Rows are points. Before rounding, the points of a table are all equally far from one centre. They may lie mostly on one side of it. Where is the centre, to within rounding?
In the rows, zero is written as 128.

Points (10 x 3):
[[ 30 121 120]
 [100 183  86]
 [110 123 139]
 [ 78  76  74]
 [ 97  78 109]
 [ 29 125 119]
 [ 77 101 141]
 [ 93 106 142]
 [ 44 129 138]
 [ 74  77 113]]
Centre: [ 79 130  92]

Points (13 x 6):
[[154 124 215 128 108  87]
 [ 69 132 233  91  92 134]
 [ 81 143 178  66  26 122]
 [123 182 128  69  51 120]
 [135  74 108 115 135 143]
 [120 173 166 128  74 183]
 [139 146 211  71  70  73]
 [156 171 177  95  37 120]
 [190 128 146  64 122  96]
 [ 82 184 135 104  76 119]
 [116 195 185  72  65 123]
 [114 142 117  83 152 171]
 [ 90 162 160  98 155 161]]
Centre: [122 117 164  87  94 133]

Points (18 x 11):
[[143 174 129 106 184 125  75  87 130 173  76]
 [ 42 123 123 107 155 137 126 147 128 204 113]
 [183 139 144 134 183  56 186 125 136 120 128]
 [123 126 141 164 222  32  96 139 141 144 127]
 [135 158 141 174 175  88  96 141 187 107 107]
 [ 94 143 155 109 135 158 170 105 162 165  77]
 [ 99 126 110 109 190 122 133 216  92 120 102]
 [136 120 132 161 238  49 142  81  73 121 123]
 [ 69  78 148 110 159  85 148  72 173 175 129]
 [165  80 161 151 184  60 107 130  66 147  91]
 [117  94 118 109 174  58 159 115 164 155  80]
 [150 198 135 118 147 100 132 156 114  87 113]
 [184 117 155 162 152  83 113 164 164 144 111]
 [114  99 100 154 167  61 194 116 104 108 103]
 [182  77 109 157 249  97 119 100 122 145 117]
 [ 94 114 132 125 190  74 138 194  84 176  96]
 [128 104  56 136 189  98 142 131  93 162  82]
 [132 169 101 161 184 137 152 108 150 200  96]]
Centre: [117 118 146 130 182 126 127 117 114 134 141]

Points (21 x 14):
[[191 144 144  85 155 114  70  84 130 129 172  76  85  78]
 [137 188 170 109 165 151 189  41 129 165  79  76  71 102]
 [166 126 182  75 117 141  92 100 113  84 100 115 121  42]
 [ 31 158 162 134 166 109 183  98 168 109 140  77 182  81]
 [144 176 209  90 121 126 143 122 122 126 139  96 120  26]
 [ 52 162 169 146 182 124 185 117 166 106 198  59  79  59]
 [198  86 162  62 119 148 136 139  86 130 139 147 104  92]
 [ 80 144 192 100 159 197  98  80 147 133 113  41 175  47]
 [140  80 178  75 110 114 170 104 134  65 114  94  93  41]
 [109 118 206 154 131 119 229  74 137 125 114  62 127  64]
 [126 158 231 176 113 153 175  95 117 107  96 120  69  53]
 [149 120 201  92 226 150 117 124 110 110  94  51 158  99]
 [120 176 182  74 200 152 155  96 130 104 117  43 152  82]
 [137 152 131 116 146 161 150  76 113  99  88  56 102  40]
 [113 127 218  75 181 178 163 142 109 184  99  79 114  31]
 [147 167 190 101 140 168 229 105 143 108 129 174 133  60]
 [105 159 145 106 200  99 173  57 148 182 224 134 127  76]
 [ 70 165 137  82 219 110 106 100 124  98 136  69 142  86]
 [121 159 203 149 172 133 131 102 128  53 126  57 116  55]
 [141 127 147  52 107 123  88 108 161 121 119 133 152  23]
 [134 176 167  91 224 143 105  84 110  69  89 101 113 102]]
Centre: [107 101 170 126 164 159 130 105 183 145 132 130 101 114]

Points (24 x 20):
[[117 119  66 134  85 132 154 165 112 126 168 130  75 108  98  30 121 129
  235 147]
 [152  68  74  67  61 229 162 142  97 158 151 167  81 127 108  55 106 198
  145 168]
 [ 96 151 101 131  98 130 137 153  55 125 147 145  69 150 105  84  98 161
  212 203]
 [ 99 146  84 130  72 177 168 125 132 122 166 145  13 129  90  71  81 153
  189 201]
 [131 113 111 176  51 167 159  99  70 117 166 162  66 101  64  79  92 143
  207 152]
 [115  87  83 127  53 194 147 145  89 149 172 100  70 116 102  81 142 167
  201 123]
 [136 138 113 127  70 187 115 109  59 117 144 149  43 144  86  63  75 155
  218 150]
 [113 122 117 124  58 169 135  66  72 140 156 171  42 168  66 125  78 139
  190 150]
 [ 92 168  86  81 117 139 134 115  97 143  95 117  61 127 134  68 120 164
  240 165]
 [ 84 168 109 113  61 106 118 123 113 107 175 181 111 129  94 111  50 177
  184 162]
 [163 137 113 172  75 190 113 137 139 141 187 155  49 161  60  99 131 186
  197 139]
 [ 90  89 111 108  65 145 119 155 126 105 194 136  43 123  99 144 108 139
  171 140]
 [188 131 112 158  92 217 134 149  85 149 124 174  32 107  52  97  82 155
  160 129]
 [136 144  93 143 105 175  93 101  43 108 155 156  72 130  62  84 146 150
  215 172]
 [118 165  95 132  76 178 103 112  44 131 172 189  77  92  73 101  80 194
  176 145]
 [ 72 113  80 122 144 175 151 139  78 114 157 123  39 151  90  51 107 148
  191 172]
 [143 100  70 114  83 151 130  99  93 133 115 157   7 120 157  60 137 179
  205 188]
 [119 156  83  83 114 173 136 150  54  82 128 150  62 160  97  86 138 145
  178 163]
 [ 96 144  83  64  76 152 100 129  83 116 188 105 101 115 109 147 132 179
  150 132]
 [ 92 121  79  91  38 149 175 126  97  99 173 140  95 137  87  37  99 196
  176 163]
 [123 156 105 125  85 130 136 149  78 137 183 133  71 135  69  65 155 172
  177  71]
 [ 85 155 108 145 111 213 146 131  71 142 130 167 131 100 100 106 135 146
  192 137]
 [ 77 135 129 115  83 181 126 108  72 103 182 155  94 144  68  68 107 148
  206 146]
 [128 147  96 199 131 200 140  89 148 138 210 138  62 106  73 107 129 163
  142 138]]
Centre: [144 113  96 108 116 136 128 104 132 154 129 149  93 113  83  84 110 162
 144 155]

Points (29 x 24):
[[108  96 110  99 100 186  46  64 125  26 110 114  63  93 140 106 161 150
  148 170 128 129 132 180]
 [ 74 118 135  91 151 164  96 120 139  19 191 111  84 137 156 145 145 179
  211 187 108 151 149 163]
 [115 132 131 115 177 137  81 136  94  54 117  93  58 129 168  40 185 191
  217 188 122 115 158 128]
 [158  81  98 121 121 195  98 110 106  75 126 101  95 145 169  88 249 148
  172 158 118 103 179 158]
 [ 99  76 110 106 149 171 125 180 134 102 140  83  94  50 186  80 177 126
  226 183  99 175 134 193]
 [158 175 119 103 128 160  81 201 148 121 162 117  26  98 170  76 159 122
  173 138 142  93 124 162]
 [120  97 113 134 114 185  73 156  87  34 104 166  66  84 151  81 174 148
  234 171 117 124 179 176]
 [120 103 100  85 138 155  71 152 137  51 139 173 104  94 164  91 195 107
  169 148  97 183 194 163]
 [144  75  61 133 154 175 109 167 128 126 209 118  55 169 148  75 170 157
  185 204 140 136 163 174]
 [122  99 119 141 159 137  81 128  70  31 155 155  80 133 123  48 148 166
  185 133 127 173 191 182]
 [117 122 138 135 170 218 133 139 180  98 126 137  78 111 171 105 131 126
  150 143 115  81 217 164]
 [143 157 126 104  72 187  43 165 125  40 132 171  76 105 173  97 146 147
  199 134 153 122 156 138]
 [ 93 148 108 143 118 180 112 170 106 107 115 128  42 103  77  74 101 154
  192 156  62 130 150 211]
 [138  94 134  87  97 132 102 173 134  57 196 137  82 106  96  82 203 181
  208 164  95 141 190 112]
 [161 134 132 129 167 202  43 166 127  80 210 164 113 108 185  65 162 153
  173 173  78  90 186 111]
 [ 58 128 128 137 142 164  67 155 193  88 176 114 128  90 161  76 158 129
  183 184 121 154 213 157]
 [ 69  97  65 123 142 199 131 163 145  95 168 160  41  94 161  90 138 166
  197 141 112 115 175 154]
 [125 125 103 150 106 190  44 120  97  44 199 116  93 133 157  22 159 200
  185 192 124 135 143 163]
 [ 89 129 100 162 155 198 108 188 118  44 165 149 116 159 171 109 150 119
  215 181 113  89 175 121]
 [203 122 109  88 124 193 103 124 114  71 173  72  64 103 126  69 149 151
  195 225 113 106 161 158]
 [124 171 155 165 152 202 120 135  97  80 195 166  99 128 195  77 221 162
  171 164 113 136 171 151]
 [ 83  81 122  99 160 164 120 172 149  69 145 120  37  88 157  95 178 181
  150 198  82 140 167 181]
 [110 118 105 154 199 203  56 139 153  86 176  99 118 137 129  92 154 197
  163 141  75 105 117 222]
 [112  64 140 171 108 180  78 139 111  75 173 109  10 126 140  54 126 195
  199 182 105  98 160 181]
 [122 106 129  86  93 169 104 173 135  97 120 162  72 192 157  57 125 138
  152 179  64 128 184 225]
 [134  49 155 152 201 163 103 121 127 105 177 128 117 189 152  73 169 179
  204 125 113 155 201 145]
 [106  86  92 152 158 196  60 151  76  78 149 110  95 158 125 122 184 152
  166 159 125 148 187 120]
 [143 121  93  96 207 190  89 119 143  99 155 135 129 116 158  67 214  90
  202 197  92 110 150 196]
 [110 135 146 108 125 136  83 140  97  56 144 138  41 159 116  84 182 106
  191 143 113 159 187 135]]
Centre: [135 101 139 139 117 125 107 118 124 129 143 150 131 113 149  97 130 152
 174 173 106 112 111 148]

Points (30 x 24):
[[ 55 155 126  83 186 116 163  37 132 197 113 165 170 138 135 234 150 165
   97 157  83 117 120 193]
 [ 97 163 162  49 119 127 113  87  89 211 113 112 157 145 143 207 176 141
  118 172  72 144 113 106]
 [152 151 157  75 144 111 150  37 129 174 106 123 189 112 152 216 116 133
  138 145 102  91 131  94]
 [143 181 160 156 148 106 143  37 110 203 100 159 179  86 114 216 146 198
  109 164  84 147 106  99]
 [102 153 170 112 117 133 124  60 130 134 108 134 190  85 161 230 146 167
  156 143 138 135  91 104]
 [103 182 146 123 182 111 163  70  98 171  96 108 127 110 153 214 159 163
  105 189  67 167  85 127]
 [108 177 177  80 144 153 123  57 148 187  86 111 168  77 137 230 157 128
  122 144  59  69  82 109]
 [ 73 137 152  86 146 118 165  67 102 157 120 126 157 127 141 227 135 133
  159 127  68 157 122  96]
 [130 187 158  96 138 131 136  42  93 178  82 147 170 104 141 195 135 197
   79 197  88 141 126  88]
 [139 188 153 123 187  72 149  49 126 198 108 150 148 125 119 187 133 176
  101 147  82 134  87 104]
 [129 187 157 128 142 138 142  42 134 189  59 103 159 101 149 218 140 148
  116 184  77 139  87 102]
 [102 141 138  66 137 127 169  68 102 209  74 148 194  85 153 228 118 174
  116 189 104 118 119 127]
 [107 152 184  92 146 131  99  66 152 154 115 107 167 118 172 204 142 141
   99 163  82 145  93  97]
 [110 146 144  96 160  94 144  80 147 190  68 150 162  56 160 200 128 137
   98 134 105 147  93  69]
 [128 173 171 100 188 106 116  62 136 195  82  92 194  83 166 210 152 157
  132 152 104 122 108 114]
 [117 135 132  66 145 121 125  61 106 149  66 125 143 112 144 249 131 140
   93 184  99 112  77 110]
 [132 135 153  73 164 140 114  43 101 168 110 144 152 129 103 210 216 142
  110 180 119 154 118  89]
 [129 146 149  90 211  65 118  66 143 236  61 146 173  99 121 215 156 161
   87 167  90 104 125 140]
 [143 172 137 107 158 110  99  82 133 184  99 163 183 100 171 218 130 169
  122 157  48  96  81 107]
 [161 179 103 113 144 117 124 101 144 207  97 138 189  88 184 199 135 183
  119 173  97 116 101 117]
 [132 158 169  69 139 109 132  46 111 188  95 130 196 113 139 202 171 160
  108 182  89 130 125  87]
 [107 156 175  90 171  69 150  62 121 191  87 131 136  97 148 212 172 141
  115 185  49  97  75 129]
 [ 99 157 122 124 156  96 186  78 123 164 100 115 173  91  88 214 154 145
  162 159  95 128  85 115]
 [148 149 126 135 157  91 133  44 112 183 146 140 161  58 145 193 145 189
   96 202 100 118 107 106]
 [103 156 165 105 135 140 163  39 111 181 108 122 143 124 121 229 166 177
  116 163  75 103  87  73]
 [129 137 137  97 161  78 124  92 105 192  73 107 174 123 154 239 145 175
  120 196  63 119 110 162]
 [102 144 144 101 124 134 167 121 174 170  72 160 202 119 141 221 142 188
   98 111  34 105 139 147]
 [ 74 179 122  84 105 129 117  68 130 159  80 109 181  63 100 236 145 178
   96 162  84 128  95 128]
 [129 142 141 109 175  87 132  37 128 198  77 133 164  84 177 221 134 130
   99 134  77 124  80 111]
 [108 173 153  90 152  78 169  56 125 147 113 127 169 139 147 213 144 176
  105 184 111 108 103 117]]
Centre: [106 150 146 134 136 135 117  94 114 177  93 157 114  95 126 185 158 141
 109 135 109  99 161 158]
